Every row gives one point. Each copy is the shape, with its points in the same order, turned, moved and blurred by noise. Some copies are also mirrored. Which?
In the rows, 128 means zero.

Shape:
[[146 124 200]
 [151 108 124]
 [ 90 160 146]
 [140 124 138]
 [111 151 179]
 [116 133 198]
 [143 151 125]
 [109 107  43]]
Copy 1, 8 rows:
[[196 128 170]
 [137 141 120]
 [126  84 179]
 [143 130 140]
 [160 100 186]
 [186 102 179]
 [119 136 159]
 [ 64 106  81]]
Copy 1 is: only turned
Copy 2, 8 rows:
[[ 71 177 117]
 [107 108 114]
 [137 161 172]
 [109 130 126]
 [106 179 152]
 [ 80 185 147]
 [139 136 121]
 [160  46 158]]
Copy 2 is: mirrored

Shape, 7 rows:
[[150  96 149 122]
 [151 184 123 157]
 [176  92 147  80]
 [134  67 172  62]
 [100 153 134 125]
 [155 192  99 128]
 [124 146  89 140]]
Copy 1:
[[139 128 157  87]
 [170 175 144 160]
 [101 149 138  51]
 [ 60 115 143  44]
 [123 138 148 161]
 [162 172 104 162]
 [158 131 117 156]]
Copy 1 is: only turned
Copy 2, 7 rows:
[[163 117 133 163]
 [ 75 108 159 137]
 [166 102  96 190]
 [202 122  71 158]
 [109 141 122 110]
 [ 55 117 131 154]
 [ 93 156 147 154]]
Copy 2 is: mirrored

Shape, 13 rows:
[[114 123 121 150  93 175 122 120]
 [164 137 158  70 112 148 135 145]
 [163 176  53 163 106 169 144  81]
 [166 119 192  74 100 135 150  97]
 [163 160 172  89 119 125 122  93]
 [129 159 170  83 197 114 179 149]
 [143 148  78 145  91 154 141 110]
 [162 122  90 175 142 158 148 113]
 [112 165 102 153 101 134 175 134]
 [106 138 127  68 182 102 134 139]
 [151 122 133  60 155  80 179 141]
 [ 98 132  76 169 107 147 159  78]
 [135 148  86 202  85 118 120 112]]
Copy 1 (13 x 8):
[[122 183 142 107 134  94 163 118]
 [175 134 171  82 139 137 115  93]
 [173 222 151 180  87  78 159  89]
 [145  95 177  99 156  93 112  75]
 [151 122 166 139 144 111  93  83]
 [157  82 204 135 105 199 136 122]
 [156 191 143 133  88  84 155 113]
 [149 173 133 164 116 118 201 102]
 [151 167 178 136  87 103 162 165]
 [135 100 149 117  80 193 111 113]
 [179  68 183 107  71 165 133  97]
 [104 182 149 153  74  90 174 124]
 [150 176 100 161  98  70 167 155]]
Copy 1 is: mirrored
Copy 2, 13 rows:
[[138 141 143 135 123 163 132  86]
 [194 111 126 167  96 122 122 148]
 [153 188  79 113 183 181  91  97]
 [206 122 134 184 127 107 159 124]
 [177 156 130 173 141  90 138 137]
 [203 135 131  82  87 102 188 179]
 [146 154  90 127 158 165  97  94]
 [152 129 113  82 173 177 126 105]
 [154 164  85  93 122 130 129  82]
 [142 126 103  96  96 107 165 194]
 [194  87  71 103 109  95 166 170]
 [123 170  87 104 170 157 154  72]
 [111 155 113  91 173 133  90  57]]
Copy 2 is: mirrored
Copy 3, 13 rows:
[[171 123 125 137  83 168 168 126]
 [155 107 181 133 134 123 139  58]
 [165 162 117  73  35 127 103 117]
 [161  71 209 106 140 148 144  76]
 [141  86 192 120 124 146  98  65]
 [110 150 189 120 203 112 108 105]
 [149 136 123  97  59 135 137 110]
 [160 143 142 121  73 110 120 163]
 [107 164 133  95  92 141 162 107]
 [105 102 126 122 189 110 111 103]
 [ 88  92 178 100 168  77 136  85]
 [134 125 110  69  72 156 136 163]
 [110 132 119 146  18 152 134 140]]
Copy 3 is: mirrored
Copy 4, 13 rows:
[[133 169 131 155 113 141 155 130]
 [161  88 168 122 118 176 117 147]
 [125 159 111  84 139 159 212  71]
 [173  73 174 128  66 156 143 159]
 [178  97 163  94  86 141 130 135]
 [ 99  72 167  66 126 120  98 185]
 [141 144 105 118 130 164 179 110]
 [ 92 126 126 134 131 130 172  86]
 [125 141  99 109 150 132 181 161]
 [107 102 127  73 106 147  68 159]
 [116  42 119  86 106 161 100 170]
 [ 98 172  87 110  99 134 193 126]
 [151 156  72 137 135 105 180  96]]
Copy 4 is: only turned

Shape, 15 rows:
[[109 119 142  49 150 126 153 108 152]
 [124 124 127 131 138 101 117  99 140]
 [109 120 107 155 142 141 107 140  66]
 [146 127  66 116 130 123 165 121 154]
 [102 150 149 148 143  96 130 127 136]
 [110 120 139 138 138  46 100 141 139]
 [ 99 126 126 158 179 105  94 130 141]
 [197 110 131 131 153 112 113 130 158]
 [ 99 139 139 154 132 132 106 141 142]
 [118 132 149 148 177 139 114 139 120]
 [131 133  99 151 151 113 171 139 137]
 [122 146  70  92 157 141 196  89 144]
 [249 153 114 153 142 129 138 112 154]
 [178 138 144 146 140 129  98 139 129]
 [114 187 118 122 153 125 124 145 133]]
Copy 1, 15 rows:
[[129 147 136 151 156 139 211 133  98]
 [141 141 148 100 104 130 150 143 125]
 [133  94 115 108 137 163 111 139 177]
 [169 101  95 142  93 107 155 143 106]
 [133 178 133 124 118 135 129 152 146]
 [147 196 140  99  87 175 130 127 131]
 [135 159 140 106  95 144 154 119 188]
 [170 129 154 114 104 100 128  79 114]
 [106 152 129 126 112 124 121 135 163]
 [140 141 147 125 137 127 135 121 181]
 [181 135 112 154 104 123 133 148 143]
 [175  99  93 152 126  96 200 176 118]
 [207 110 140  95 112  46  98  97  97]
 [144 137 147 101 132 104 102  92 139]
 [142 165  87 120 141 108 144 131 160]]
Copy 1 is: only turned
Copy 2 (15 x 9):
[[140 114 108  60 156 148  96 174 125]
 [134 138 134 121 163 124 152 146 136]
 [177 168 100 151 112 106 149 113  85]
 [102 172 164  83 150 106 127 151  97]
 [161 144 142 126 123 142 151 159 155]
 [141 103 155 157 130 128 169 179 135]
 [141 162 119 168 134 129 140 174 141]
 [ 99 122 168 151 153 121  95 117 136]
 [138 155 112 132 103 121 149 139 154]
 [158 167 113 151 120 140 109 135 144]
 [127 184 165 111 127 144 134 146 107]
 [131 196 147  47 179 123 108 168  93]
 [103 161 213 134 169 101  83  75 142]
 [140 135 152 156 130 108 105  99 144]
 [169 171 149 109 116 102 115 168 147]]
Copy 2 is: mirrored

Shape:
[[144  97 143  88 104 155 156  69 139 141  77 155]
 [108 154 203 138  73  79 112 174 101 179 174 124]
 [168 118  99  94 114 122 127 118 177 163 135 158]
 [175 110 154  77 101 150 110 105 144 124 117 113]
 [165  71 105 117 103 149 136 109 168 136 142 143]
 [180 104 133 130 117 142 155  94 162 122 147 132]
 [151 117 134 137 125 165 105 106 191 173 140 111]
 [145 156 179 179 148 120 179 188 131  98 130 160]
 [113 120 154  92 140 165 173 105  89 129 122 121]
 [148 126 135 145  85 128 128 103 188 135 131 131]
 [133 186 184 121  79 118  89 171  97 177 170 162]
 [176 146  90 141  86 128 132 145 147 151 119 108]
 [ 88 145 147  87 127 137 136 107  86  80 120 142]
 [ 84 121 176  59 121 162 176 135 129  95 109 115]
 [163 114 108 133 101 113  94 145 142 143 122 125]
 [108 150 197 110 179  85 190 134 110  86 111 129]
 [145 191 163 141  76 102 122 166 134 162 189 118]]
Copy 1:
[[143 109 142  86 131  96  96  85 115 159  93 130]
 [119 191  20 167 148 120 162  99 141  97 154 126]
 [143 117  93 120 149  93 102 167  88 146 101 158]
 [161 104  84  97 150 122  98 130 119 149 115  91]
 [151 117 120 127 148 111  92 168 134 149  68 143]
 [162 126 116 134 139 131  66 141 137 145 109 145]
 [185 128  90 134 123  54  92 173 143 153 124 129]
 [103 153  91 123 115 160 101 131 173 110 196 195]
 [137 143 163 104 125 120 116  98 123 106 145 102]
 [140 122  85 155 148  88  87 139 151 177 122 147]
 [100 189   7 133 117 108 143 125 109 119 148 116]
 [113  80  79 161 140  98  86 164 124 120 131 133]
 [104 143 156 113 119 153 154  97 122 155 156  95]
 [120 144 161  77 176 116 134  94 145 135 164  99]
 [133  91  70 144 133 113 131 168 127 134 111 137]
 [139 141 147 114 153 175 141  78 129 128 213 166]
 [107 171  24 178 152 117 106 143 124 116 172 124]]
Copy 1 is: only turned
Copy 2, 17 rows:
[[130 120  94 141 172 145  58  93  96 110 113 147]
 [157 125 182 130 154  45 190 173  94  71 121 167]
 [118  75 112 147 110 152  97 142 124  93 155 160]
 [166 117 131 155 132 157 104 108 100 130 116 179]
 [114 126 143 151 124 173  80 126 136  97 154 150]
 [112 132 137 146 133 183 115 119  90 108 150 146]
 [ 87 101 155 149 101 152 119  96 115  83 110 180]
 [ 78 160 135  64 166 129 178 182  87 138 140 156]
 [109 166  94 161 157 103 112 114  99 150 108 139]
 [120 115 151 120 123 168 117 130  98  68 114 141]
 [149 103 135 148 166  76 196 181 111  68 115 201]
 [116  75 154 142 130 164 131 170 125 111 105 125]
 [157 179  62 127 145 111 135 132 116 133  93 138]
 [137 184  93 124 127  97  81 140  74 158  91 164]
 [140  88 155 126 125 151 129 146 152 109 122 149]
 [125 169  90  68 146  85 158 123  53 167 141 130]
 [136 105 164 148 127 103 201 192  83  75 116 162]]
Copy 2 is: only turned
